Each row is a point. Examples show where two turns around zero, p and q, send a point. Write where each new point lands after one turn and then the other. Backwards means that the second turn is done in reverse. Each puzzle has new turns, and all numbers are rounded.

Turn p:
-18	1 -> -18	-2
-15	33 -> -21	29
33	-33 -> 39	-26
Turn q:
39	26 -> 37	29
-29	25 -> -31	22
-1	-29 -> 2	-29
-8	-22 -> -6	-23
Where do these land?
p, then q: -36	-7 -> -33	-17
p, then q backwards: 36	32 -> 32	36
p, then q: -21	-25 -> -13	-30
q, then p: 20	0 -> 19	6

Turn p:
8	-15	99	-4 -> 3	-18	98	-9
0	33	-21	-4 -> 5	31	-21	-11
11	4	-18	21 -> 8	10	-15	23
-18	-8	-12	8 -> -20	-4	-12	7
-14	-5	-23	-8 -> -12	-6	-24	-7
13	-10	-24	-14 -> 15	-14	-24	-5
Turn q:
-13	11	7	20 -> -10	13	13	17
-43	9	-23	-12 -> -45	14	-16	-11
39	-35	37	-21 -> 43	-39	25	-24
-19	35	10	-44 -> -9	37	2	-47
5	-16	-18	7 -> -2	-17	-16	11
6	24	26	22 -> 14	24	26	17
25	-28	-39	28 -> 10	-32	-35	37
Where do these land?
p, then q: -26	37	-1	-24 -> -11	31	-12	-38
q, then p: 50	-5	-2	5 -> 42	-11	-8	24
p, then q: -29	23	-39	-27 -> -25	17	-45	-26
p, then q backwards: 6	-13	0	26 -> 2	-5	-3	29
p, then q: 25	-21	12	42 -> 14	-9	25	46
q, then p: -25	-20	31	-23 -> -15	-24	27	-32

Turn p:
6	3	10	-35	21	37 -> 4	-1	20	-38	7	35
7	42	-5	-37	-1	2 -> -13	37	-9	-39	0	7
15	-12	17	38	10	2 -> 29	-6	22	27	5	-11
22	-18	7	-12	-9	3 -> 17	-16	1	-18	-14	-6
-2	11	8	-40	24	-16 -> -20	4	6	-40	23	-9
5	-16	-47	49	18	-26 -> 22	-10	-39	48	35	-13
-53	-10	10	37	-63	-3 -> -40	-8	0	60	-56	-5
Turn q:
48	-15	-8	9	17	-21 -> 46	-13	-13	13	9	-26
32	7	-26	24	10	-2 -> 26	4	-33	22	11	-4
-8	8	22	-24	17	-18 -> -5	4	19	-28	14	-20
-12	38	15	-60	-7	-23 -> -16	18	2	-71	-7	-19
-6	-18	-15	-8	-13	-10 -> -8	-24	-7	-1	-15	-5
-31	-13	-14	10	24	6 -> -26	-19	1	13	27	10
44	-10	7	23	-27	69 -> 49	17	5	30	-28	61
-66	3	18	25	-20	0 -> -66	13	25	21	-10	4
Where do these land?
p, then q: -12	2	44	7	-20	20 -> -8	25	35	5	-32	0
p, then q: -31	15	12	-15	12	27 -> -19	15	27	-9	9	31
q, then p backwards: 29	-50	-54	18	47	-25 -> 14	-70	-39	33	26	-32
p, then q: 65	0	-34	3	35	-8 -> 60	-12	-37	-21	30	-13
p, then q: -9	23	22	10	-7	-19 -> -20	25	4	-1	-1	-24
p, then q: -10	-7	18	-47	2	0 -> -19	-21	24	-35	-8	7
q, then p: -6	12	11	-1	-37	15 -> -12	20	0	2	-35	12
p, then q: -26	5	-18	25	-31	-9 -> -27	8	-23	35	-11	2

Turn p:
31	-30	48	-33	38	23	-6	12	19 -> 13	-58	23	-27	7	40	25	18	-20
5	10	17	7	-10	-15	17	9	4 -> 11	9	19	10	10	-13	14	5	-1
-39	-6	-40	-38	1	56	25	5	-17 -> -64	6	-30	-22	-48	4	17	24	7
3	-39	-15	29	27	19	-17	-4	6 -> -12	-25	-30	22	8	37	-8	-18	-8
8	6	20	-12	-4	41	-15	-15	-18 -> -9	6	22	-27	-19	37	-3	-6	6
-5	13	0	32	-27	-20	8	-14	6 -> 5	21	12	26	12	-21	-5	-22	17
-50	4	31	15	-25	0	12	-8	-10 -> -44	19	40	10	9	-19	-8	-10	-6
25	-33	-8	-14	-20	-29	-41	11	5 -> 40	-32	-5	8	-25	-11	-29	-14	-23
43	-29	-31	5	33	40	27	49	6 -> 11	-19	-44	27	-21	46	50	34	-11
-43	73	18	5	-12	-51	1	24	-24 -> 2	64	29	-5	34	-51	-31	39	-9
20	-10	-38	-1	6	-31	1	-55	-10 -> 19	3	-43	-22	6	-20	0	-53	10
2	38	-1	4	-6	-34	-13	-14	34 -> 27	1	7	-1	27	-30	-22	4	36
Turn q:
-20	-12	35	-30	29	24	-11	-6	17 -> -6	-9	10	-44	36	-8	-13	-27	12
-18	-1	39	25	15	-16	17	-20	11 -> 7	-31	28	11	16	-34	4	-4	19
13	26	-48	-13	-21	-44	-29	-5	-35 -> -10	28	-34	18	-50	-18	3	6	-51
-9	-9	15	11	38	46	19	-11	-5 -> -9	-17	13	6	58	17	-15	-6	7
26	-21	11	21	-36	16	-26	-21	-17 -> 25	4	1	30	-23	21	-26	-38	7
18	-34	2	-5	-27	-4	-15	30	-14 -> 14	-10	-3	-15	-40	33	-18	-1	-2
-1	-21	7	-16	16	14	38	-26	34 -> 12	-18	5	-12	39	9	42	-17	13
-4	-20	17	12	38	-3	30	1	-4 -> 6	-43	13	-2	30	-1	1	15	-4
-10	25	-68	12	-35	-25	-43	26	6 -> -26	41	-58	15	-56	-8	0	27	7
-35	14	31	-15	8	24	52	-2	2 -> -31	-8	53	-11	36	4	24	1	9
43	53	-41	-2	-25	-31	-32	34	5 -> 21	65	-29	4	-46	-13	-3	44	-19
Where do these land?
q, then p backwards: 3	-35	33	3	5	-29	-13	14	15 -> 21	-5	-2	-42	-10	-9	-23	-14	26
p, then q: -17	-5	24	5	2	21	-8	-2	17 -> -9	-17	9	-14	11	0	-15	-12	24
q, then p: 10	-2	3	8	-19	24	11	8	-36 -> -16	12	25	6	-4	36	-13	-5	1
p, then q: -14	27	-28	-18	5	-9	-26	-26	-41 -> -18	48	-25	-19	-12	-21	3	-14	-26
q, then p backwards: 22	-56	24	-15	5	30	38	5	27 -> 54	-1	37	-3	36	20	-10	-29	24
q, then p backwards: 30	30	14	-29	-24	8	30	5	27 -> 34	38	31	0	-9	4	29	1	-26
p, then q: -16	12	1	-9	-18	-9	43	2	17 -> 0	-20	19	-5	-11	-24	29	25	9
p, then q: -10	-10	18	84	72	-51	-30	-39	16 -> 8	-31	-66	18	92	-32	-46	-5	-27
p, then q: -7	25	-40	-20	6	7	-20	32	-27 -> -19	44	-17	-9	-35	13	-12	25	-7
p, then q: 0	13	-49	-10	-35	8	-24	2	-14 -> 1	44	-20	12	-43	-6	8	-7	15

Turn p:
48	13	-3	16	-2	30	-2	9	16	1	0	-4 -> 12	13	-8	31	5	15	3	33	-24	-1	-27	-3
-57	-16	-1	-37	-25	-34	-45	-1	13	-26	20	5 -> 22	-11	11	-43	-23	-6	-6	-2	57	9	52	-27
35	-35	-3	-53	-12	-24	1	19	35	20	-39	33 -> 34	-48	-10	-38	9	24	16	20	21	39	-42	26
25	-15	-39	-17	28	5	11	-48	24	-2	-37	13 -> -21	-12	-12	-4	43	25	25	34	21	-10	-4	49
-6	21	21	-21	36	34	-13	36	6	3	-11	-26 -> 5	0	34	-5	28	6	20	5	-44	19	7	-36
14	0	2	0	-11	-25	21	22	13	-56	-14	7 -> 27	-7	-21	-21	2	-49	-11	32	-9	1	1	14
-28	-8	36	17	-9	7	7	-16	-15	-11	36	18 -> -2	-12	24	10	-34	-18	-15	-20	5	-41	10	-8
-30	-26	-11	43	-9	27	7	0	-45	-40	-5	-37 -> -51	26	-31	-23	-21	-23	-4	2	-29	-41	21	-27
15	7	11	-27	-28	0	-7	-18	-9	41	15	-28 -> 24	13	-10	15	-9	29	35	-38	13	2	-11	-11
-17	46	-8	-42	7	29	-14	-17	-24	47	-28	-5 -> -7	44	46	-14	21	40	38	-31	-1	19	-4	10
-12	34	-9	47	-19	8	13	7	10	8	-2	15 -> -21	29	13	30	-29	-21	-15	11	-5	18	-7	15
-4	30	-11	9	-12	4	-2	4	-44	22	48	12 -> 12	37	8	19	-22	22	-36	-41	-10	-8	11	5
2	-16	47	45	1	-67	-2	14	3	-28	31	6 -> 16	-35	-19	21	-6	-66	-51	-16	23	-10	-7	-28
-20	-22	3	12	7	-1	-49	2	-21	-31	-9	-2 -> -18	7	2	-34	7	-4	-23	14	19	-20	8	-43
34	-14	-34	8	47	8	73	-13	36	52	-6	-7 -> -33	-44	-26	51	28	27	25	-3	-36	23	-9	63
Turn q:
28	-43	-7	19	-32	41	-9	-24	-10	2	-4	30 -> 35	-65	-16	17	-26	1	17	-14	6	-18	4	-2
2	39	1	22	-12	-27	-37	0	-29	2	-10	29 -> 5	0	-12	38	8	18	-60	16	4	-2	-10	7
-24	-37	37	47	-1	-2	37	35	19	31	8	-19 -> -7	15	47	14	-19	-24	45	42	-21	-42	15	-5
-22	34	-21	-18	24	11	16	-26	-34	-30	-26	-38 -> -25	16	3	-5	24	59	15	-25	-6	43	-22	5
1	-43	-30	38	-18	37	6	39	-17	-26	12	21 -> -5	-43	-39	7	-44	3	35	39	-20	-12	-8	14
43	34	-35	-13	-11	-11	30	-26	-17	-29	-38	35 -> 47	-16	-19	-12	27	23	-20	-20	-8	23	-45	49
-5	5	25	-20	51	5	-37	-1	5	-2	-19	-3 -> -37	-18	23	-6	29	-11	-20	0	18	32	16	-15
43	-28	-4	35	-16	28	-36	-7	35	-7	29	0 -> 21	-39	-18	-19	-30	-2	6	20	51	-31	28	-8
-42	28	22	-16	50	-36	-27	-36	16	6	6	18 -> -29	23	5	12	67	-5	-35	-15	2	7	47	-5
-1	-23	-22	-14	-14	-32	17	15	1	23	1	-27 -> 22	40	-5	6	-10	-24	26	6	-2	12	-16	-18
30	-24	5	-25	-23	-27	35	11	-30	-5	40	-27 -> 36	24	-10	-36	-17	-2	11	5	-35	-7	-27	-48
-20	40	10	-31	27	17	-7	4	35	41	15	-3 -> -28	31	28	-15	-10	-20	-24	-31	7	16	44	16
-32	19	17	-22	-24	-4	13	15	27	-8	-13	-17 -> -34	32	12	-5	1	-14	5	-23	4	-22	-25	11
Where do these land?
p, then q backwards: -34	-30	31	2	14	29	-17	6	34	49	-15	-2 -> -6	-27	28	2	18	52	-14	5	-31	-7	-30	-39
p, then q: 13	13	8	7	-4	-8	-23	30	38	-24	6	-33 -> 20	35	17	-9	-27	0	5	41	10	18	-4	-14
p, then q: 20	-13	4	-26	11	19	-24	-30	-9	-13	27	-21 -> -10	-18	-7	-51	-5	29	23	10	5	4	0	5
p, then q backwards: 22	23	16	-7	-25	29	31	-5	-18	53	-33	8 -> -17	14	-16	-14	-31	13	56	11	-16	-6	-43	-25
p, then q: 26	1	29	1	-14	14	5	-46	38	-24	-39	-10 -> -1	12	15	-22	24	-22	25	38	-22	-7	-38	42
p, then q backwards: 30	25	-56	-17	-40	-46	1	19	36	50	19	30 -> 34	45	-90	8	6	4	-19	-12	-21	22	-34	2
q, then p: -9	-18	-31	24	-29	-34	-31	-11	-36	-30	-11	32 -> -52	17	-38	0	14	15	-30	44	-18	18	-3	-1
p, then q: -29	-23	16	-38	31	-24	-44	-40	-27	-28	-12	-34 -> -23	26	-6	-73	41	-1	32	-19	9	14	26	-18
q, then p: -25	-23	-37	22	34	13	35	14	-29	-31	-25	-20 -> -37	-10	13	-12	-23	9	0	-28	-60	16	-14	37
p, then q: 29	37	-34	42	25	-23	15	17	-19	21	12	28 -> -8	-23	-4	55	5	14	-48	19	21	17	34	14
p, then q: 9	-32	7	-30	-15	25	-9	27	11	-7	-16	13 -> -1	-15	9	-13	-29	-24	14	-16	-11	18	-36	-14
p, then q: -29	30	13	18	-31	33	15	3	-16	-17	40	10 -> 6	7	-13	1	-9	34	-39	-1	-3	-52	-28	-17
p, then q: 22	-11	4	5	4	-25	30	20	1	29	26	-8 -> 38	-23	-13	34	-1	13	16	4	12	12	13	-5
p, then q: -46	20	31	-3	40	-1	15	-4	-2	-30	19	7 -> -3	5	-3	-16	36	2	-17	17	-19	-32	15	-54
